Each row of a before or after table is a point. The points were changed in one or more steps. Then noise was added and the rows were shuffled. The steps act on columns, c1 being the first. Name the steps. A step turns or swaps two columns, mirrors them in a line or flattens them onto one, adds a multiple of one to another, or multiplies or shifts one. Angles are multiples of 10 degrees, from the lower column toward the higher: turns from -170 to 170, lines from 10 to 170 but not 90. Use the fewest steps. Two steps may share a column if one is a turn and the other turns, adds or multiplies; they go together, in the order done. Otherwise the lowest column goes first.

Before (12 x 2)
1.2 -1.4

-0.4 2.6

-0.1 1.5

-1.2 -1.5

-1.1 3.6

-0.2 0.2

0.4 0.2

-1.8 -0.6

0.1 0.1

-2.8 3.9

-1.7 -1.6

-3.9 -2.8
After (12 x 2)
-9.8 -2.8

-7.0 3.8

-0.3 1.5

3.1 -1.4

-4.5 -0.5

-1.1 2.6

-0.3 0.1

-2.7 3.5

-4.3 -1.6

1.1 0.3

0.1 0.0

-3.2 -1.5
Steps: multiply c1 by 2.5

Before (11 x 4)
-6.5 -5.5 1.5 0.6

1.1 1.9 -11.2 1.6

-0.8 0.9 1.6 1.8

1.0 -5.1 3.1 -3.3

1.1 1.0 -0.9 -0.5

0.6 0.8 -3.3 1.2

-0.3 -0.3 -1.1 -0.3

-0.6 2.7 0.9 -1.7

-0.9 1.3 0.8 1.7

-0.9 -2.8 2.8 1.0

0.7 0.2 0.4 1.4
After (11 x 4)
0.5 0.7 -3.5 -1.2

0.2 -0.1 -1.3 0.1

-1.2 1.0 -0.9 -0.2

0.4 0.1 0.6 -2.0

2.0 0.9 0.8 -0.9

1.0 -2.8 2.8 0.0

5.4 -5.6 1.7 3.8

0.8 2.0 -11.2 -2.0

-2.8 -5.2 3.2 1.7

1.3 0.8 1.4 -0.7

-0.1 2.5 1.1 1.6
Steps: turn c1 and c4 by -140 degrees

Before (8 x 6)
1.7 -2.0 1.7 -0.8 0.5 0.7

1.5 2.1 -0.8 -4.2 -1.1 2.2

0.0 1.6 0.4 -1.4 3.2 3.9

-0.3 0.6 -3.7 -0.6 2.5 1.4

2.0 0.5 3.2 -0.2 2.2 3.2

-2.1 0.7 1.3 1.9 1.7 -2.9

-8.1 -6.4 2.1 -2.3 0.6 0.7

1.4 -0.7 -1.1 -4.2 2.4 -7.5
After (8 x 6)
0.1 -1.1 0.4 -1.9 1.9 1.8

-2.5 3.1 0.6 -3.7 -1.2 -0.3

-6.1 -4.2 0.0 6.3 1.9 4.8

-2.6 -6.0 -2.2 -3.6 -0.2 -5.3

0.5 2.6 -1.0 -2.4 3.7 2.5

-1.3 3.5 -3.1 -0.8 1.1 1.9

-1.0 1.2 -3.6 0.7 -2.4 0.4

0.6 -1.6 -0.5 2.6 2.0 -2.9
Steps: turn c1 and c4 by -60 degrees; turn c2 and c6 by -40 degrees; turn c3 and c5 by 70 degrees

Before (9 x 8)
-2.4 -1.3 3.0 -0.2 -0.7 1.5 -0.9 1.4

3.1 0.4 3.1 0.7 1.3 -2.5 1.9 -4.3

-0.7 1.8 -2.2 -2.0 1.2 -2.6 -0.4 1.6

0.6 4.4 -1.7 -0.6 1.5 1.4 0.6 -0.1

1.3 4.2 -1.4 0.8 -1.3 -2.2 0.4 -2.1

1.8 -1.8 -1.7 2.6 -0.3 0.5 1.0 0.0

-2.3 -1.5 2.3 -1.9 -1.7 -0.2 -2.0 -3.4

1.8 -1.4 -0.5 5.2 2.3 0.9 -0.5 0.4

-1.5 0.8 0.2 5.2 0.0 2.6 2.8 -4.2
After (9 x 8)
-0.1 -1.9 -1.6 0.1 2.3 -0.3 2.9 -0.2

2.4 1.1 3.1 -1.2 -3.2 -1.8 1.6 -10.8

1.2 3.1 -1.8 -1.1 4.1 3.7 -0.3 -0.2

-2.1 -1.8 -0.6 2.3 2.9 0.4 4.6 1.2

1.0 4.4 -1.3 0.0 1.0 0.1 1.1 -5.5

-5.4 -0.4 0.6 -1.1 -0.7 2.5 6.1 -10.6

-0.9 -1.2 2.3 1.0 -5.4 -0.6 -2.6 -8.4

0.6 3.2 -2.3 -0.2 4.5 -1.5 -2.3 3.9

-2.0 -2.0 2.9 0.9 -5.1 0.8 -0.4 3.7
Steps: add -0.7 times c4 to c1; turn c4 and c7 by 70 degrees; turn c2 and c6 by 30 degrees; add -1.5 times c3 to c5; multiply c8 by 2.5

Before (8 x 9)
6.0 1.9 -0.5 -1.1 -5.9 3.3 0.0 1.0 -0.6

1.2 -1.6 -0.2 3.7 3.2 -3.0 -1.4 3.3 0.9

-0.3 -0.3 3.5 0.1 2.0 1.8 0.4 2.3 3.8

2.5 1.8 -1.6 -1.9 0.7 -2.5 1.1 -4.7 1.4

-0.9 -2.1 2.3 0.3 -1.7 0.0 -5.7 -1.2 -0.8

5.0 -2.7 0.4 1.3 -3.5 0.9 5.7 1.6 3.5

-2.7 1.5 2.1 5.1 -0.7 2.6 -3.5 2.7 4.2

1.3 -2.9 -1.9 0.0 -5.0 3.5 0.1 -0.3 -3.9
After (8 x 9)
-1.0 1.2 1.5 0.6 -1.7 1.8 -5.8 1.8 0.3

5.9 -3.4 -2.8 0.6 0.7 1.7 0.0 5.2 -1.1

-0.2 -1.3 0.9 -3.8 -0.7 3.9 0.4 -2.7 0.2

5.1 -1.6 -0.4 -3.6 -3.6 1.0 5.7 2.7 1.2

1.4 -0.2 -4.1 4.0 -3.3 0.8 0.1 4.8 -0.1

2.5 3.6 0.9 -1.4 3.4 -2.9 1.0 1.0 -1.9

1.3 -1.4 2.2 -1.0 -2.3 -2.0 -1.4 -4.1 3.7

-2.8 -3.1 -0.7 -4.1 0.4 3.2 -3.6 -0.3 5.1
Steps: turn c5 and c8 by -110 degrees; turn c2 and c5 by 110 degrees; turn c3 and c6 by 50 degrees; turn c4 and c9 by 90 degrees

Before (9 x 11)
-2.1 4.5 -2.8 -0.4 -0.5 -2.1 5.3 2.1 -1.7 -4.9 -2.0

-5.2 4.5 -4.0 1.9 1.3 -0.3 1.9 1.5 -0.3 2.4 0.8

-1.5 -1.4 -1.6 -2.9 -3.4 -1.9 0.1 6.6 -3.6 -0.7 1.5

-3.2 4.8 0.1 -1.0 -0.7 2.6 2.1 -0.7 -3.2 -5.3 -0.5

0.3 3.5 0.0 1.5 -1.4 0.4 1.2 -3.5 -5.8 1.5 0.1

-0.2 0.0 -0.4 -0.7 2.2 -4.5 -5.5 1.2 -1.3 -0.8 1.2

-0.7 2.8 -1.5 2.3 -0.3 -2.1 -0.1 2.4 1.1 0.9 1.7

0.9 0.9 -3.1 2.0 0.5 0.7 1.6 1.7 -3.2 -4.0 -0.3

-3.6 2.9 1.5 -0.5 -1.5 4.9 -4.5 2.8 -2.3 4.2 -4.4
After (9 x 11)
-1.0 -2.5 -4.0 -2.3 0.3 -1.4 5.5 -4.0 -2.9 -0.4 0.7

-5.0 -2.3 -3.3 3.1 -2.1 -0.9 3.5 -5.0 -4.5 -0.3 1.1

0.0 5.6 -2.3 -0.8 -4.1 0.6 1.1 -4.9 -6.3 0.3 -3.7

0.0 -0.7 -1.6 -3.8 -1.7 -1.7 0.5 -3.7 -1.1 -0.3 0.4

-1.7 0.4 -3.7 -0.5 0.8 -0.2 -0.6 -1.7 -4.6 0.7 2.9

-1.4 -5.0 0.9 -0.4 -0.9 0.4 -0.7 0.2 -5.6 -0.2 1.7

5.2 0.1 1.5 6.5 2.2 5.0 2.8 -4.5 -5.5 -0.6 2.6

5.6 1.1 0.3 -1.5 -1.2 -4.3 -0.9 -0.7 -1.2 0.5 -1.7

-0.8 -3.9 0.0 1.0 1.1 2.6 4.0 -2.9 -4.9 -0.1 -0.6
Steps: mirror c1 and c7 in the line at 130 degrees; turn c2 and c8 by -140 degrees; add 0.7 times c8 to c9; multiply c11 by 1.6; turn c4 and c11 by 120 degrees; turn c5 and c6 by -40 degrees; multiply c10 by 0

Before (14 x 12)
1.3 0.4 0.0 0.7 -1.8 1.2 6.1 -0.6 0.6 -0.6 -2.2 -0.6

2.0 2.2 -1.8 2.7 -0.3 -1.1 -4.7 -1.8 -1.2 1.0 2.7 0.4

2.6 -3.8 3.3 -0.6 -1.3 -2.4 5.2 -2.8 0.3 0.2 1.1 -0.1

-4.9 0.1 -2.6 3.0 -5.6 0.8 -1.3 -1.1 -1.5 -3.3 1.0 -0.4

-2.5 0.2 -4.9 2.0 -4.0 -3.2 -0.8 3.2 0.0 -3.7 -2.3 2.8

4.9 4.2 -4.1 0.1 -3.2 -2.0 -1.2 0.8 -4.0 -0.7 3.7 1.7

3.3 -3.9 2.6 0.5 2.0 1.2 5.7 -1.7 -3.5 -3.3 -0.2 -0.4

-2.6 -0.2 -4.7 1.6 -4.7 1.9 -1.3 -0.2 1.8 -4.6 1.1 4.7

-0.1 -2.3 2.1 -1.7 1.4 0.8 3.9 0.5 1.7 -0.1 -1.3 -1.0

-1.8 1.9 1.5 -0.7 -5.1 0.0 -1.5 1.2 0.6 -4.3 -1.7 2.1

1.3 -2.0 2.0 0.6 0.1 0.1 4.4 1.0 0.6 -2.4 3.7 -2.4

-3.6 3.1 -1.8 3.5 -2.1 -1.7 0.5 -0.8 1.0 -4.7 0.6 3.1

-5.5 0.8 -2.5 1.2 -3.3 0.3 1.7 1.8 -2.2 -2.0 0.7 5.2

1.5 1.9 -2.7 -2.5 0.5 -2.2 -1.0 -3.7 -1.5 -1.4 3.0 -1.7
After (14 x 12)
-4.8 -0.1 -2.8 2.9 -5.5 2.3 0.7 -2.0 0.6 -2.9 -1.7 1.3

1.3 0.1 -0.2 0.5 0.5 3.6 6.3 -0.4 -0.8 -0.9 -2.3 -0.1

-3.2 -0.1 -5.0 1.9 -4.1 -9.6 0.7 2.8 2.3 -3.6 -7.2 -1.8

-2.4 0.0 -4.5 1.7 -4.9 5.8 0.5 -0.9 2.5 -4.5 -3.9 -4.5

2.3 0.0 -2.7 -2.7 0.1 -6.8 -1.1 -3.2 -0.7 -1.6 0.1 2.2

-3.4 -0.1 -1.7 3.4 -1.9 -5.1 1.1 -1.5 1.7 -4.9 -1.0 -2.9

3.7 0.1 2.7 0.2 3.6 3.7 4.5 -1.2 1.8 -3.3 2.3 2.9

-2.3 -0.1 1.6 -0.6 -5.1 0.0 0.5 1.1 1.1 -4.2 -0.3 -1.6

-5.9 -0.2 -2.7 1.1 -2.5 0.8 3.0 0.9 5.6 -1.8 -1.8 -1.6

2.3 0.1 -1.7 2.9 -1.9 -3.1 -4.3 -1.5 1.0 0.9 0.8 0.7

-0.5 0.0 2.1 -1.5 2.7 2.5 3.2 0.5 -2.1 -0.1 0.7 -0.6

4.6 0.2 -4.1 0.4 -3.2 -6.0 -0.1 1.8 3.7 -0.8 -0.6 1.9

1.2 -0.2 2.0 0.7 1.4 0.2 4.0 1.1 -2.3 -2.5 5.8 0.9

3.1 -0.1 3.5 -0.7 0.6 -7.3 5.4 -2.2 -0.1 0.1 4.2 0.0
Steps: turn c1 and c8 by 10 degrees; multiply c2 by 0; add 1 times c3 to c11; turn c5 and c7 by -20 degrees; multiply c6 by 3; turn c9 and c12 by -130 degrees
